Rows are points. A path goes straight from each point to the next, and from the last back to the first. The post is the endless flat space through its rows: a point in 2 columns, a line in 3, a plane in 4, and so on, so that a path can go around it. Count how often the path circles the post. Going back the other way cancels.

Post:
[[ 0 -2]]
Path (27 x 2):
[[-34  44]
 [ 29  42]
 [ 52  -9]
 [ 13 -53]
 [-18 -16]
 [-35   5]
 [-33 -44]
 [-50 -28]
 [ -7  14]
 [  8  49]
 [-50  24]
 [-31 -40]
 [-17   2]
 [-10  56]
 [-41  28]
 [-38 -10]
 [-33  33]
 [  8  12]
 [ 31  -2]
 [  6  39]
 [-24  39]
 [  5  31]
 [ 26  -5]
 [  4 -50]
 [ -3 -18]
 [ 20 -47]
 [-33 -22]]
Times around: 2

Post:
[[  5 -19   5 -33]
 [-29 -23  26  46]
 [-19  -4  31  42]]
Path, 23 rows:
[[-20 -37 -11  43]
 [-23  14  16  45]
 [ -1  11  22  53]
 [-39 -20  -8  35]
 [-19  -6  13 -13]
 [-42 -21  59  39]
 [ 28   7  45  16]
 [ 18  17  44  26]
 [ -7 -11  45   3]
 [-40   3  41  52]
 [ 10  29  46  -3]
 [-23  -9  33 -38]
 [-42 -31  41   3]
 [-32 -38  42  30]
 [-49 -46  16   1]
 [-35 -15  -4  46]
 [  7   0   6   6]
 [ 13 -15  26  11]
 [-37 -30  57  33]
 [-42  -8  35  30]
 [-20  40  10  17]
 [-15 -32  17  55]
 [-11   6  44  76]]
Times around: 1

Post, 5 rows:
[[-25   3 -23  12  21  -9]
 [ 39 -11  14 -18 -32  29]
 [ 34   9   8  14 -27   7]
 [-89  24   3   1 -25 -57]
 [ 18  15  21  26  38   4]]
Path:
[[-56  13   0  61 -26 -48]
 [-31  33  14  10 -25 -17]
 [ -9  57 -28  23  27 -32]
 [-31 -17 -59 -73 -60 -22]
 [-19   7  34  28  24 -23]
 [  4   4  34  25  15  18]
 [-48  35 -38  21  15  -3]
 [-32  -9 -90 -19  -6   1]
 [  6   9  13 -27 -54 -17]
 [ -1  92  34  24  -3 -37]
 [-16  42  75  24   8   2]
 [ 18   7  25  40 -22 -14]
 [ -5 -17  -7 -12 -33 -16]
 [ 55  46  58 -24 -29  -5]
 [ 25  52  30  -4   1  19]
 [ 24 -30   3  23 -33  43]
 [-47 -36  19  25  41 -13]
 [ -8   6  67 -25 -35 -37]
 [ -8  66  29  26  13 -40]
 [-30  40  -1  19  26  -4]
 [ -1  -9  48  -9 -34   8]
 [-14  -1 -43  25 -16 -26]
 [  5  24  12 -14 -24 -26]
 [-20  43   3  -9  24   3]
 [ 14  27  33 -15  28  19]
 [ 29  39  27  -5 -18 -20]
 [-22   7  26  25  35 -26]]
Times around: 1

Post, 7 rows:
[[-19   0  23  41  -2 -47 -10  -6]
 [-69 -57  41  13  17  27  -9 -18]
 [-61  33 -19 -42  -5 -23  21 -27]
 [  1  41   5   7  -3 -24  34  18]
 [-35 -25 -29  -3  28  15 -27   3]
 [-26 -31   2 -20  37 -29 -35  16]
 [  8  67 -10 -30   3  -2   0 -33]]
Path:
[[ -14  -10  -45    6   -8  -11   36  -19]
 [ -15   26   -5    8   39  -52   33    4]
 [ -68   28  -23  -32   14   -6   59   37]
 [ -27   61  -39   10   -3  -13  -30   20]
 [ -33   17    7   -5  -31   34    9  -42]
 [ -19  -10  -21   15    5   -3  -38  -45]
 [ -16    6  -17  -11   52  -20    9   21]
 [ -56   12  -24  -39   29   26   33   27]
 [ -52   25  -38  -52   22  -14  -23   -8]
 [   2   16   25   38   50  -20  -43   -2]
 [ -14   46   64   27   21  -24   30   64]
 [ -34   29   -7  -22  -14  -34    0  -18]
 [ -25   -5   12  -10   -3  -13  -36  -55]
 [ -16   -6   -8   -5   33   -3   -4  -31]
 [-105   18   -1   -9   32  -25    2  -61]
 [ -24   54   -6   52   27   16   29   28]
 [ -27   -7   28  -25   35  -17   43  -20]
 [ -20    8  -50    4   12    3   32  -10]
 [ -19   -8   44   -4   32  -28   -9    1]
 [ -89    2   18  -66   49   -8   26   40]
 [ -53   -5   45  -34   10  -25  -45  -11]
 [ -25   28  -40  -68  -25  -10   52   19]
 [ -41    9  -13    5  -11  -39    3  -56]
 [  -8  -16    7   26   54  -10   -7    4]
 [ -77    4   32  -13   18   -6   35   12]
 [ -23   30   -2  -29    6  -55  -30   13]
 [ -49  -30   -6  -37   13  -28   -8   16]]
Times around: 4

Post (10 x 11):
[[-17 -17 -20  17 -39  33   3  -9  62 -41   1]
 [-60  -2  13 -21 -29  55   6  16 -39 -36 -14]
 [-54  65  -7  20  21  11   0 -18 -16 -36  -1]
 [ 21  -8  61  10  22  33 -39  -6 -27  -1 -36]
 [ 39  56  15 -24  51   7  40 -35  -9  -2  26]
 [ -9  34  34  31 -21  -3   6  70 -57 -20 -21]
 [-20  -4   7   7  -3  15  60  56  59 -19  15]
 [-16 -31 -60  -6   3  -2  31 -38  -6  14  16]
 [ 64  56 -32 -37  59   0 -24 -33   0 -24  35]
 [ 10  16 -11   8  15  22  13 -23 -13   4  50]]
Path:
[[-10  61  65  15  20  -8  24  26 -10 -18   5]
 [-14  35  31 -33 -14  14  24 -72   0  -7   6]
 [ -4  12  14  15   0 -27  49  29 -29  40 -34]
 [ 21  21 -22  13  23   4 -27 -19 -29  -3 -60]
 [ 13  -5 -15  -5  16  36  40 -35  34  -6  26]
 [  8  42   1  16  23  -3  72  55  26 -23  42]
 [-33  13 -21  38  16 -11  42  25 -17  26 -62]
 [ 11  25  31  -3 -55  64  15   8 -37   1  29]
 [ 15  53  29  31  31  44 -13 -19 -11 -16   6]
 [  2 -29  -8  59 -21  42 -12   3   7 -11  35]
 [  2   1 -17  10 -23 -16  52  20  -6 -30  31]
 [ 11  17  66 -12   6  40 -29   5  45 -39  53]
 [ 33   5  -2 -43  23  25   5  17  23  -4  34]
 [-19  19  -9  12   7  38 -38 -33 -56  11 -38]
 [ 15 -49  -1 -41  40  55 -21   7  93  32   2]
 [-21  -6   9  -1 -31 -13  14  51  48   1 -16]
 [ 42  10  50  11  49 -39 -29 -13  -8 -14   4]
 [  7  26  27  21   5  42 -28 -35 -36 -45  38]]
Times around: 1

Post:
[[-19  16 -29   2 -22  18  -3 -14   7 -12   2  16]
 [  3  26  41 -32  40  -5 -36  -5 -63  17   9  23]
 [-19  29  -3 -30   0   4  31  -8  21  -6 -29  34]
 [ 48  35  27 -28  28  41 -36  20  -3  31  22  22]
 [-43  -9   3 -32 -17   6  48   2 -19 -13   9  21]
 [ 10 -28  40  -7   6  27  17 -26  23 -31   8  20]
 [ 19  28 -28  10  -2   6  17  14  20 -35  40  14]
 [-25   6 -17   5 -38  -5  36  14  29 -14  20 -13]
 [-10 -22  -5  -7  20  12  18 -33  39  13  26  10]
 [ 35   9  -4  33 -72   2  60  29   0  27  45  11]
 [ 43  28 -14 -27  -8  24  29 -23 -12  25  -4 -21]]
Path:
[[  5  28 -42  -1  -1  37 -37   2  -4   0  61 -11]
 [ 19  24  37  18  -8  28  36  -3  33  65   5  40]
 [ 61  33   8  41 -20  22  17  42  18  42 111 -39]
 [ -3  10  28  21  -6 -26  75  -2 -28 -58  11  47]
 [-13  -5  16  -1   9 -11   6   8 -25 -56  10  30]
 [ 22  15  -4 -44 -17  34  41  12  30 -39  -8  38]
 [ 28 -23   1 -15 -18  15  78 -67  -6  25   5  34]
 [  3  20  54 -68  -7  39  27   5  64 -22 -12  23]
 [ -1  59 -14 -11 -27  46  27  39 -10  62  38 -24]
 [ 73  14   9  -1  13  25  86  19  45  -6  23  10]
 [-26  46 -64 -33 -39 -23  40  22  41 -15 -55  47]
 [-23 -23   7 -19  17 -16  18 -31 -26 -62  34  51]
 [ 15  16  28  21 -51  18 -12 -21 -41  34   9 -22]
 [ 42  22  69 -20 -32  22  18   9 -30  26  -8  29]
 [ 22  -3 -12  -9   8  -3  15 -16 -27  -4  37  21]
 [-39  22 -22 -50   7  -6 -40 -45  39  50 -27  22]
 [ 17  51  33  28 -17 -11  -6  18 -27 -80  34 -20]
 [ -2  -3  50   3 -13  41  10   1  18 -12  -3  11]
 [ 47  48 -33 -27  28 -11  45  16  11  -6  13   2]
 [ -4   3 -44 -25  -7 -16  -9 -29 -28  -2  29 -11]
 [ -6  77  -4 -41 -21  31  35  32  72  24   2  10]
 [-11  11  -3  33 -34  15  -3 -14  18 -37  21  25]
 [ 42  31  22 -31 -43  10  73   3  19  74 -16  71]
 [-16 -43 -17  -8  -6 -18  39 -54 -54 -60  42 -25]]
Times around: 3

Post:
[[  0  -7 -38 -18  25  37  -2   5  -2  20 -22  19 -36   3]
 [  9 -33   6 -37  23  -3 -11 -33   5  -6  -2 -14 -18  25]
 [ 51  48  20  79 -26  14  16   9  40 -38   0  34  32 -28]
 [ 24  -8  36  25   7  19 -39  12  26   2  -2 -25   7  18]
 [ 22 -10  24 -35  30 -10 -20   3 -40  17  32 -23  -4   6]
 [  7  51 -10 -40  18 -31 -17 -11  30   0  43 -15 -24 -25]
 [ -2  -1  16 -44  20   7 -29 -28   5  23  46 -20   2  37]
 [  2  35  11  -8  48 -13 -10 -26 -12  18   6 -16 -47  -6]
 [-20  67  -3 -21  35 -16 -43 -18  24 -42  51   2 -15 -52]
 [-12  43   9  62 -27   8  38  18  37 -23 -16   9  12 -20]
 [ -3 -23 -15 -11  25 -16 -39 -34 -23  33  28 -23   5  30]
 [ 23  22 -30  53  30  59  20   8  20 -29 -34  -6 -75   2]
 [ -6 -40  20 -10  17  54  -1 -14 -25  50  22 -34  -8  -4]]
Path (29 x 14):
[[ -4  35  10 -30  15  56   1  -9   9  -5  24   1  10 -34]
 [-54   2  20 -49  26   0  14 -40  56  46   1 -23   8 -12]
 [ 17 -37   1 -39  14   5   4 -42  44   3   9  34   5  42]
 [ -7   7   1 -82   4  31 -48  18  31   7  80 -19  -7  26]
 [  8  65 -38  14  -5  37 -15  -8  37  16  -7   4 -60   9]
 [  4  -2 -33 -51 -11  29 -37  -3  24  -7  53  20 -13   1]
 [  1  19  10  44  36  27 -12  12   8  12  -1 -20 -49  -8]
 [-42  22  21 -59  -7  38 -63 -51  74 -67 111  17   6 -52]
 [  8  -8 -15   2   7  14   1  23 -23  23 -11 -45 -30  63]
 [  4  64 -41 -43  45 -23 -87   5  14  37  42 -16  -7 -56]
 [ 35  41  45  84  -4  11 -21   7  38   6  26 -31  28 -16]
 [  5  35  -2 -64  39  -1  21   4  17  17  50  16 -56 -81]
 [-20  13 -52 -24 -18  17   9 -45  41   6  50  27  -5  -6]
 [ -8 -35   9 -17  13  -5   6 -13  22  21   7   3 -23  30]
 [-33  28  44 -32 -13  19 -46  31  16  19  57 -31 -13  -2]
 [ 60 -11  12   1  29   9 -42  14 -15  -4 -32 -18 -42  49]
 [ 13  40  16  18  38  11 -47   6 -16 -16  15  -8  19 -59]
 [-18   5 -23  34  18 -11 -14 -34 -14  35 -15   1  15  45]
 [ 15  22 -24  82  31   9 -26  33 -19 -12  -7 -22  -7   7]
 [  5  27 -43   8  32  15 -22   6  76   3 -13   5 -19  38]
 [-34 -14   2 -23  31 -65 -11 -61  15  -8   7 -30  41  32]
 [-39  20  43 -22  22  -8  18  -2   6 -15  42   9   3 -45]
 [ 40  28  49  13   2 -27 -11  -4  23  -6   7  27 -11  30]
 [ 57  25  17  15   7 -45 -25 -34  14 -19  -8  24  11  -1]
 [ -5  20 -29  36  29  32 -35 -61  40 -60  -3  -1 -24 -31]
 [ 30   4  25  40  19  31 -18   9  -5  16  22 -19  19  14]
 [-14 -50   2 -10  40  54  16 -38 -12  20  -5  -7 -49  30]
 [ -5 -21 -30  25   7  58  70   3 -39  72 -25  -4 -92  54]
 [-10  56  70  -2   1  49  17 -29  31 -32  18 -47 -67  -1]]
Times around: 4

Post, 17 rows:
[[ 28  29   6 -17 -48  -1  30 -33  53 -14 -44   7 -19  70 -20 -34 -43 -44]
 [-21 -17  30   7 -12  -3 -49 -21  42  37  18  20   0 -19 -16  16  11  57]
 [ 41  37  -3 -25 -10  -9  63 -36  22 -35 -32 -12 -71  21  -6  -6 -66 -18]
 [ 39  -7 -30  -1  -4  -1   2 -35   3 -57 -20 -11  13  21 -56 -24 -32 -15]
 [ 20  -9 -48  19 -30 -22  27   0  29 -50 -28 -24  22   7 -28  22 -65 -55]
 [ 14 -24   5 -28 -10  48 -18 -35  51  56  -1   7 -12 -31 -15   9  68  27]
 [  2   0  21  49  47 -12  28  25   0  -6  63  15 -14   3  19 -20   9   7]
 [  5 -54  -8  38  -1   1 -29 -14  -5   5 -48 -19   3  -8  11  -9  23  30]
 [-25  27  22  55  -3  -8  16  52 -30 -10  38  -9   8 -19 -21  -7  26  42]
 [ 17 -30 -23  -4 -21  -2 -42 -13   9  41   8 -47  19  -5 -26 -11 -23   4]
 [ 17 -24 -20  -6 -14 -57  16 -25  26  -8 -22 -37  25   7 -11  -9  10  -2]
 [-12  -8  54  30  18   3  -6  31 -36 -24  43 -29  17  -3  15  17  30   1]
 [ -2  48  14  32  19 -21   9 -20  -7  41  24  19 -10   7 -10  20  -6  -1]
 [-31   6 -24  -4  -6  10  -2  -3  -5 -33   0 -16  51 -15   1 -27 -22  16]
 [-22 -29  37  52   6  13  53  24 -54  10  53   7  31  14  12  22  -1  49]
 [ 22 -36   8 -25 -37 -20 -21  -6   7  51  12  37   1 -25  25  11   7  27]
 [ 61  27  54  38 -15  -5  26 -14  20  36  24  10 -16  -4  33  20  -4  27]]
Path (28 x 18):
[[ 30  18   4  17 -52 -18  92  26 -62  10  31 -25  64 -11 -13  19 -52 -39]
 [ 14  -4 -15  -9  -5   6  10 -12  38  16 -31 -11   1 -22  -6   6 -17  -4]
 [ 13  69   3  17  -1   1  45  30 -35 -23  16  -6  10  34 -15  23 -38   0]
 [ 79   1 -40   2 -15 -55  23 -98  35   9  20  -5  20  46 -56  27 -28   9]
 [-11  14  -3  -2  -7 -52  52  -2  -4  40  33 -32 -29   5  -8   8   9   5]
 [-64  -1 -20 -28  19   7  13   2 -33  27  80   4   9  30 -37 -35  12  -9]
 [ -4 -12  18 -44 -71  39   9 -32  28  34  -1   8  33  -3  54  14 -52  -1]
 [-15 -31 -35  -5   5  16  19   2   4 -44 -28  -4  13 -31 -16 -48  18  25]
 [ 31  29  41  31  14 -53  81   6 -10  -2  10  40 -36  18   2   9 -25  64]
 [ 62  76 -37  -7 -54   7  80 -48  17  34 -18  30  -5  31  -8  49 -89  -9]
 [-28 -39 -29  25  26  -6  10  -5  -5 -38  -9 -79 -13  19 -44 -19  65  -9]
 [-17  14  26 -23 -72  29  93   6 -38 -41  73  -8  37 -54  14  75 -63  23]
 [ -5 -10  21 -42   0  19  69 -48 -28  -9 -35 -22 -17   9  -8  -8 -21  18]
 [  1 -12  17   3  20  -6 -29 -12  23  28 -44  39  13  30 -38 -12  50 -13]
 [ 10  -5  11  49 -43  31  -3   3  -4  -6 -50  -7  61   2  29  55  45  12]
 [-37  68 -33  25  11 -48  13  27 -11   1  31  26  15 -21  44  -7 -21 -31]
 [ 32   6  18  30 -48 -61  36   9  65 -26 -16  31  33  66  23  -7 -36  30]
 [-26  -5   3  53 -43   2  -8  27  48 -27 -10   5  55  62 -52 -27  45  21]
 [-16 -40  14   9   4 -20 -36 -12  -5 -58  -2 -35   4   4  17  19  25 -36]
 [  6 -22   7 -16 -28  10  47 -55  29 -31 -35 -30 -31  -6 -71  13  17  18]
 [-13  26  40  -7  -3  17  36  11  -7 -42  32  23  18  -3  -3 -29 -35  20]
 [ 30   1 -17  29 -26  -2  24  15  -1  25 -52   3 -23  17 -27  31 -60  -7]
 [ 18  24 -34  16 -31  -5  -7  -1 -10   4  -2 -20 -19 -16   2  60 -97  43]
 [ 34  -6  11  16 -58  -1   5 -11  26  51  -6  -5 -45  14  14  14  39 -21]
 [ 15   0 -18  37   4  13 -22  -5   4  40  44  21 -11 -40 -17  -4  14  42]
 [-29  18  31  13 -38  17  14  57 -43 -35  17  17   2   2 -15  35  39  28]
 [  1  24  35  18  -9  -8 -45  -9  28  -4   6 -80 -28  -7  31 -16  16  20]
 [ 17  49  27  -9 -33 -38  78  -3 -47 -11  45 -16  68  26  47  -9 -23 -26]]
Times around: 4

Post:
[[ 36 -37 -35 -13  -2   9 -17 -48 -12  13  10 -29 -20  30 -13  48 -65  -3]
 [ 43  10 -43 -43 -13  15   7  -8   5   2 -16  -2  32  22 -37  45  20 -15]
 [ -5  23 -28  29  52 -23   5   5 -26 -19 -10  20  15  20 -10   5 -21  10]
 [-10 -15 -25 -37  46 -23  23  31  -3 -21 -23  -8 -25 -30  20 -17   5  29]
 [ 49   1 -13   2 -19  -1 -26   3 -15  20 -18  -9  -7   3   1   0  48 -13]
 [  9  17   0 -12   9  17 -22 -31  17  26 -21  77  -8  18 -27  53  14  15]
 [ 41 -17 -26  39 -16  -5   8   6  12 -29  11   9   9 -24  19 -10  26 -38]
 [-13 -37 -45   0   7  40  26 -51  -7   0 -13 -17 -27   8 -29   3  10  43]
 [  2  -6   0   6  11 -25 -26 -33 -18  17  23   2   7  12 -10  73   2  13]
 [-38   9  29 -24 -26 -30  -6 -48  16   6 -17   2 -15 -62 -15  -1  10  37]
 [  7  13   0   2  38  10  19  11  22   2  -5  79  43  22  33 -33  35  45]
 [ -8  -8  30 -21 -35  15  -8 -12 -24   4 -12  13  -9  26  -3  21  -1  33]
 [-43 -34 -23  -8 -11 -17   9 -63  22 -35 -10  12  -6  14  13  22  17   6]
 [  7  18  11  54  49 -53 -46  36  44   9  -1  -1  29   9 -35  47 -49 -10]
 [ 12 -48   2 -14   0 -46  -1 -42   8 -38   1 -25 -22   5 -28  27  10  18]
 [ 47  31 -19  13  34  55  -3 -12  46 -32 -33  26  -2  19   6   3  -8  38]
 [-19 -13 -24 -36  51  37 -31 -57  16 -22  -6  -4  29  19 -43  44 -53  -5]]
Path, 30 rows:
[[ 36 -16 -33  -7  14 -14 -14  12   6  32  39  23  47  56 -20  38  36  10]
 [-25  63 -34  11  29 -26  27 -12  45  13  18  -3  21  -5  20  28 -27  27]
 [-15  18 -48  -1  27 -42  74  12 -37  20  27  -4  28  31  19  50 -45  23]
 [ 43   3 -12  40   3  17  -8 -40  -2 -46 -54  17  27  19 -23 -11  29 -11]
 [ 27 -44  -5   4 -25 -56  -9  18  47 -24 -21  25   6  -3  -8  19 -33 -11]
 [ 11  -9  -6  28   4  13 -41  29 -25 -44 -14 -34 -16  -6   1 -42 -46  13]
 [ 17 -13 -34  -3  36 -53  33  -7  58 -49  52  41 -10   2  50   0 -25 -10]
 [-21  15 -11  42  12  34  -9 -32   5 -20 -21 -16   2  40  14 -46  38 -16]
 [ 39  27 -27  -3 -68  50  11 -59 -83   1   3 -27  30  22  -1  37  63  -9]
 [-15  28   9 -20  37 -41 -21  -2  44  36 -18   6 -14 -64 -33  66 -19   0]
 [-18 -18  -3  17  59  -3 -25   5  43  -6  -4   6 -46  -9 -30  65 -22 -22]
 [-56  14  21  52  45  -4 -14  21  84 -16 -52   4 -17  13 -15  18   5  18]
 [ 15 -42 -31  23  19 -28  18 -40  23  31   5  42 -37  -6  -5  41 -35  26]
 [ 51  32  -9 -55  54   7 -60  -4   2   3 -51  -3  11  11 -26  73  -4  39]
 [ 14  28 -11  47  45   8 -45 -65   1   8 -19 -36  53  28 -42  11  35  20]
 [-10 -86  11   7 -17  23  14 -48  84 -43  -4  -2 -66 -11  49   0  -7  27]
 [-19 -38 -55 -63  15 -26  11 -72  12   4  35   6   3   6  -9  29  59   2]
 [ 36  38 -76 -40   7 -23   3 -15  29 -79 -19  -1  11  15 -14  23  -9 -21]
 [ 19  29 -21  67 -50 -52  26 -46 -69 -13  48 -12 -13   4   1  62  26 -17]
 [-12 -33 -67   0  74 -10  53 -35   5 -20 -15  11 -38  13   0 -44 -65  -1]
 [ 59  49 -33  33  19 -10   1 -72 -25 -23   1  16  19  15 -11  73 -39  21]
 [ 58  -7 -52 -44  61 -11  26  28  19  27 -50  19  20  26 -22 -12   6  51]
 [ -9  19 -40  26  30   0   6 -84 -14 -23 -12  -3  26  -3 -21  49  20  -4]
 [ 23 -20 -20  20  -9   4   9 -11  18 -37 -32   3 -12 -21  14  20 -49  22]
 [-19  33   6 -33  10  25 -72 -30  39 -17 -24  17  53  16  -6  31 -10  28]
 [-25  14   7 -60  21 -15 -37 -32  29  39   0  10  29  13 -20  31 -36  23]
 [ 27  -8  -2  61  55 -30   4 -29  -5  28  62  -9  11 -65 -52 -19 -32  -4]
 [ 11  30 -18  25  73 -41  53  -3  46  11 -23  41  32  22 -35   2  29  54]
 [ 36 -65 -22   5 -54 -10  36   8  20 -32 -62  28 -72 -23  14 -53  -9 -17]
 [ 20 -36 -18  13  15  19 -19  15   9  14   7  -4  63  12 -30 -13  51  -7]]
Times around: 3
